Each row is a point. Each copy is the shape, with its points in the same order, stretched, turned, moved and blurred by noise. Is it also mirrored, or only turned?
In the rows, 128 means zero.

Shape, 9 rows:
[[136 143 148]
 [135 122 153]
 [115 132 119]
 [152 125 152]
 [116 116 123]
 [132 188 107]
 [138 117 131]
 [ 85 122 168]
 [130 125  58]]
Copy 1:
[[164 138 127]
 [168 130 148]
 [137 109 128]
 [162 146 147]
 [136 106 143]
 [125 138  71]
 [145 129 150]
 [191  84 149]
 [ 70 110 122]]
Copy 1 is: mirrored
Copy 2, 9 rows:
[[110 142 153]
 [108 127 154]
 [123 153 123]
 [124 128 162]
 [125 136 109]
 [131 201 142]
 [136 125 130]
 [ 66 115 128]
 [173 182  78]]
Copy 2 is: only turned
Copy 3:
[[119 149 151]
 [102 131 148]
 [127 138 110]
 [115 125 166]
 [116 122 110]
 [177 178 125]
 [122 117 137]
 [ 66 154 115]
 [185 104  82]]
Copy 3 is: only turned

Shape (9 x 4):
[[138 118  93 138]
 [122 119 107 128]
 [123 122 111 122]
 [115  83 110 147]
 [155 102 155 116]
 [ 52 104 129 107]
 [132  99 157 132]
 [127  84 155 113]
 [155 177 149 138]]
Copy 1 (9 x 4):
[[ 94 127 105 158]
 [ 90 114 116 143]
 [ 94 112 123 130]
 [ 68 130 145 154]
 [ 98 160 138  92]
 [ 72  68 187 121]
 [ 99 151 167 109]
 [ 79 145 169  94]
 [165 141 113 120]]
Copy 1 is: mirrored
Copy 2:
[[129 110  98 152]
 [120 109 105 146]
 [117 106 112 136]
 [106 109 115 189]
 [141 110 164 144]
 [ 44 106 127 143]
 [119 127 153 151]
 [113 108 161 161]
 [156 157 120  92]]
Copy 2 is: only turned
Copy 3:
[[129 121 107 162]
 [133 122 109 138]
 [135 127 116 133]
 [117  86 105 138]
 [147 103 158 138]
 [125 104  95  65]
 [124  93 154 125]
 [140  85 145 118]
 [123 174 172 138]]
Copy 3 is: only turned
Copy 4:
[[165 154 110 151]
 [141 158 121 144]
 [138 158 117 133]
 [121 131 112 172]
 [145  99 117 104]
 [ 57 177 133 143]
 [130 110 131 122]
 [110 102 117 124]
 [190 156 163  83]]
Copy 4 is: only turned

Shape (10 x 4):
[[111 153  96 124]
 [132 155 143 119]
 [106 115  76  63]
 [106 147  86 132]
 [133 151 145 117]
 [138 150  73 142]
 [130 133 127 126]
 [140 153 146 138]
 [109  56 138 117]
 [116 146 117 139]]
Copy 1, 10 rows:
[[101 165 124 144]
 [106 148 146 112]
 [ 86 111  56 190]
 [108 175 124 154]
 [104 147 144 107]
 [123 187 106 134]
 [127 150 132 126]
 [123 166 156  97]
 [163  99 121 173]
 [118 165 143 130]]
Copy 1 is: only turned
Copy 2 (10 x 4):
[[123 156 109 130]
 [134 128 144 153]
 [193 155  92  97]
 [115 158 101 121]
 [136 125 146 150]
 [111 141  74 140]
 [129 123 128 130]
 [114 117 143 155]
 [146  98 141  53]
 [109 140 126 130]]
Copy 2 is: only turned
Copy 3, 10 rows:
[[158 149 104 146]
 [142 129 139 120]
 [155  98  72 165]
 [152 156  94 149]
 [142 128 137 123]
 [139 167  82 130]
 [130 134 122 139]
 [128 137 144 121]
 [ 83 101 130 189]
 [133 150 122 141]]
Copy 3 is: mirrored
Copy 4:
[[100 102 141  94]
 [111 163 144 111]
 [167  76  96  60]
 [ 94  83 137 100]
 [115 165 140 115]
 [112  84 165 108]
 [120 139 127 125]
 [106 166 150 133]
 [155 121  43 166]
 [ 93 122 137 123]]
Copy 4 is: mirrored

Shape, 12 rows:
[[118 164 157 153  69 110]
 [132  86 100 148 145 140]
 [ 92 159 119 121  55 132]
 [ 81 166 129 132  50  75]
 [117 118 151 109  70 158]
 [120 102 114 126 142 127]
 [124 102 166 105 140 117]
 [131  99 133 127 133 154]
 [139 174 129  97  66 133]
 [127 127 138 112 145 144]
 [107 128 152 121 144 156]
 [114 136 171 100 141 144]]
Copy 1 (12 x 6):
[[176  87 146 135 104 137]
 [114 169 148 140 140 102]
 [124 102 136 144  73 162]
 [163  51 138 184  73 140]
 [124 129 136  85  71 127]
 [110 145 127 137 132 106]
 [133 120 111  98 124  82]
 [113 158 133  99 126 107]
 [144 135 102 135  95 166]
 [110 148 109 108 139 122]
 [101 132 120  87 135 123]
 [111 124  99  79 130 118]]
Copy 1 is: mirrored
Copy 2 (12 x 6):
[[ 83 160 102 122 143 109]
 [144  74 121 102 153 170]
 [119 149  96 109 110  97]
 [102 174  69 139 154  79]
 [124 128 131  75 137 105]
 [151  99 130 115 158 147]
 [146 126 156 115 194 122]
 [142  94 146  95 148 148]
 [134 191 113 100 120 113]
 [151 121 157 120 140 142]
 [140 105 169 124 126 131]
 [145 134 178 125 144 119]]
Copy 2 is: mirrored

Shape (12 x 6):
[[118 140 125 132 175 134]
 [101 100 186 112 148 138]
 [176 152 142 154 163 151]
 [110  95 144 120 174  91]
 [107 117 116 114 159 153]
 [102  93 137 119 165 120]
 [123 133 135 116 166  96]
 [184 153 122 147 164 151]
 [144 135 124 103 155 148]
 [140 137 112 173  78  98]
 [101 139 110 127 138 105]
 [104 148 147 145  94  94]]
Copy 1, 12 rows:
[[133 178 127 126 137 153]
 [129 151 150 157 192 110]
 [102 164 176 107 104 136]
 [ 91 158  91 144 195 145]
 [152 162 131 123 163 154]
 [117 155 113 144 193 153]
 [110 167  96 131 159 127]
 [112 159 168  93  99 145]
 [146 158 144 101 140 123]
 [109  85 112 157  98 145]
 [139 147  87 148 137 148]
 [122 112 103 181 124 113]]
Copy 1 is: mirrored
Copy 2:
[[124 133 173 119 159 130]
 [138  73 163 111 107 159]
 [167 139 182 169 173 128]
 [143 110 157  85 114 115]
 [ 96 127 166 116 125 137]
 [120 106 160 100 111 127]
 [146 128 145  87 146 130]
 [157 158 179 168 171 114]
 [133 149 165 129 139 149]
 [152 104  63 138 152 123]
 [112 120 110  90 148 136]
 [150  83  80  98 153 154]]
Copy 2 is: mirrored
Copy 3, 12 rows:
[[144 146 154 116 134  78]
 [ 83 145 153 125  97 101]
 [181 125 136 103  86 100]
 [121 168 173 146 138 113]
 [120 131 154 101 150  92]
 [108 146 171 134 134 110]
 [138 177 142 135 139 107]
 [184 119 140  85 100 112]
 [142 143 137  81 126 111]
 [136 121  77 159 139 166]
 [130 151 114 144 165 115]
 [111 148  76 168 132 131]]
Copy 3 is: mirrored
